Each point is reached from the start by the listed moves, each made once or not at all, plus a little noise. Is the number of moves made odd or even? Then give how often each move was made.
(in the rows, 128 means zero)

Moves:
(1): [146 165 121]
(2): [ 80 153 108]
(3): [115 140 176]
Start: [142 119 115]
Points:
[157 154 106] => odd (1, 0, 0)
[110 181  88] => even (1, 1, 0)
[ 81 155 138] => even (0, 1, 1)
[139 122 115] => even (0, 0, 0)

Moves:
(1): [145 137 135 112 108 145 151 153 137]
(2): [127 183 120 136 161 139 129 136 133]
(3): [153 141 170 115 140 161  93 143 160]
(4): [133 106 119 179 152 121 145 125 159]
(5): [151  94 121 104 149 148 141 124 131]
(6): [144 134 142 153 122 162 114 111 114]
(7): [ 99 130 151 141 139 147 156 120 122]
(8): [113 112  97 128 127 159 110 161 113]
(9): [110 132 115 132 111 143 131 113 154]
Start: [130 137 141 131 144 134 141 138 138]
Points:
[124 137 141 122 137 214  94 173 181] => odd (0, 0, 1, 0, 0, 0, 0, 1, 1)
[142 150 149 207 231 216 189 117 156] => odd (0, 1, 0, 1, 1, 1, 1, 0, 0)
[141  86  96 109 162 189 133 170 128] => even (0, 0, 0, 0, 1, 0, 0, 1, 0)

Moves:
(1): [170 137 120 119 124 151 124 139 130 133 114 140 118 122 125]
(2): [115 146 129 135 124 117 131 146 143 128 140 140 132 107 110]
(3): [136 131 153 139 140 125 131 123 138 132 132 125 116 131 108]
(4): [145 119 140 147 111 160 143 122 140 110 126 116 132 132 144]
(5): [139 135 126 123 136 112 139 119 123 109 109 139 130 125 121]
(6): [111 133 148 119 124 146 135 128 117 123 121 121 114 123 138]
(7): [152 125 122 105 121 114 151 124 133 143 122 137 122 124 135]
(8): [126 121 130 111 141 122 136 146 120 122 132 149 128 145 128]
(9): [141 114 132 124 124 134 116 129 160 121 121 121 123 116 113]
(10): [121 129 115 141 134 133 135 114 149 136 128 161 114 118 123]
(11): [133 139 131 104 139 146 135 119 126 126 144 136 139 134 130]
(12): [116 123 133 135  99 117 124 115 126 123 123 139 122 133 122]
(13): [122 133 147 126 138 138 121 131 130 149 124 140 152 132 140]
(14): [122 142 123 130 123 137 134 133 136 125 114 117 130 142 131]
Start: [148 142 135 134 135 122 100 111 132 118 129 137 116 132 144]
Points:
[130 164 162 135 150 136 111 109 185 116 105 192 114  83 118] => even (0, 1, 0, 0, 1, 1, 0, 0, 1, 1, 0, 0, 1, 0)
[193 174 169  90 116 169 163 106 163 112 103 249 112 119 150] => odd (1, 1, 0, 1, 1, 1, 1, 1, 0, 1, 1, 1, 1, 0)
[173 155 162 122 138 132 127  97 136  99  93 218  61 132 112] => odd (1, 0, 1, 0, 1, 1, 0, 1, 0, 1, 0, 1, 0, 0)
[167 179 192  67 175 141 159 110 132 123 101 180 121 162 147] => even (0, 0, 1, 0, 1, 1, 1, 1, 0, 0, 1, 0, 1, 1)
[198 168 165  84 119 190 167  91 154 111  77 228 109 156 174] => odd (1, 0, 0, 1, 1, 1, 1, 1, 0, 1, 1, 1, 1, 1)
[234 135 124  77 142 117 125 125 156 109  86 185  98 123 127] => odd (1, 0, 0, 0, 1, 0, 1, 1, 1, 0, 0, 0, 0, 0)

Moves:
(1): [144 124 109 129 132 150 128 137 133 133 131 125 147 112 113 100 141 139
 123 129  94 111 139 145]
(2): [121 133 122 125 124 109 117 135 123 146 114 141 107 144 132 137 141 130
 110 133 121 114 138 134]
(3): [120 122 112  96  88 133 125 135 143 125 145 150 122 164 114 140 143 100
 136 111 132 134 112 103]
(4): [123 103 124 139 122 139 120 141 117 105 123 127 109 114 142 137 144 127
 141 110 126 147 125 134]
(5): [136 114 139 119 145 130 113 146 144 114 115 142 113 127 109 151 134 118
 142 133 126 112 143 120]
(6): [116 137 121 105 123 116 127 123 133 124 126 117 136 133 128 139 152 127
 137 128 118 111 119 137]
(7): [108 170 127 130 134 151 133 137 135 121 100 137 127 140 109 119 142 127
 142 154 112 109 145 123]
(8): [128 137 132 128 139 131 109 131  99  99 136 130 124 118 119 121 115 122
 124 117 111 139 108 129]
(9): [124 123 148 121 134 124 115 119  95 144 137 121 165 119 112 145 144 172
 149 110 114 115 143 138]
(10): [127 122 146 121 146  84 106 165 147 140 106 157 133 117 126 149 149 112
 168 109 146 115 150 125]
(11): [137 148 152 144 113 121 107 100 147 131 128 131 120 140 124 111 141 140
  96 130 125 117 124 113]
(12): [133 130 106 126 121 143 128 127 111 130 120 112 143 133 125 141 125  98
 135 118 140 126 130 134]
(13): [113 112 119 115 137 147 135 130 109 141 119 102 143 143 113 124 156 142
 155 136 139 133  96 176]
(14): [153 126 152 136 103 137 123 145 127 133 131 117 135 139 119 136 127 119
 120 155 128 133 104 136]
(15): [146 110 119 136 122 135 147 148  83 137 148  78 147 146 128 109 135 129
 125 146 154 134 118 131]
(16): [124 106 131 124 125 130 138 161 136 138 118 119  89 127 121 119 129 124
 164 118 128 140 152 151]
(17): [114 129 134 115 125 147 125 136 127 136 143 112 126 114 156 118 122 128
 128 125 122 125 123 122]
(18): [141 119 130 119 147 126 120 108 100 133 138 134 162 130 134 128 141 121
 149 132 120 124 141 141]
(19): [118 126 146 143 144  95 116 145 158 110  93 122  93 151 159 131 125 148
 141 116 133 125 148 126]
(20): [136 119 146 101 187 135 144 127 104 147 140 115 170 116 134 146 142 122
 151  93 125 124 141 140]
(21): [150 168 121 110 128 137 120 120 112 119 122 108 132 125 155 122 138 158
 119 145 138 126 115 139]
(22): [140 121 129 145 130 118 127 131 128 135 119 150 112 130 127 129 127 145
 146 122 127  93 105 131]
(23): [138 139 151 102 101 103 123 102 112 105 127 138 157 126 103 135 156 134
 101 121 163  77 106 157]
(24): [129 157 127 138 146 123 126 131 146 130 132 124 133 137 127 137 128 136
 128 129 131 120 145 135]
Start: [133 128 140 162  86 110 132 141 151 127 130 139 142 112 115 112 130 111
 134 139 136 120 131 142]
Points:
[118 199 200  82  81 140 101 113 126  94 154 156 193 136  78 104 193  91
 114  92 130  51  96 131] => odd (0, 0, 1, 0, 0, 0, 1, 1, 0, 0, 1, 0, 0, 0, 0, 0, 1, 0, 0, 1, 0, 0, 1, 0)
[157 117 171 141  29  99  91 206  22 126 142  61 167 135  93 149 210 137
 174 108 154  32  78 248] => odd (0, 1, 0, 1, 0, 1, 0, 1, 1, 0, 0, 1, 0, 1, 1, 1, 1, 0, 0, 0, 0, 1, 1, 1)
[138 138 158 103 164  76  93 141  89 122 139 134 225 162 118 185 187 121
 249  33 108  54 140 176] => even (0, 0, 1, 0, 0, 1, 0, 1, 1, 0, 0, 1, 0, 0, 0, 0, 0, 1, 1, 1, 0, 1, 0, 1)
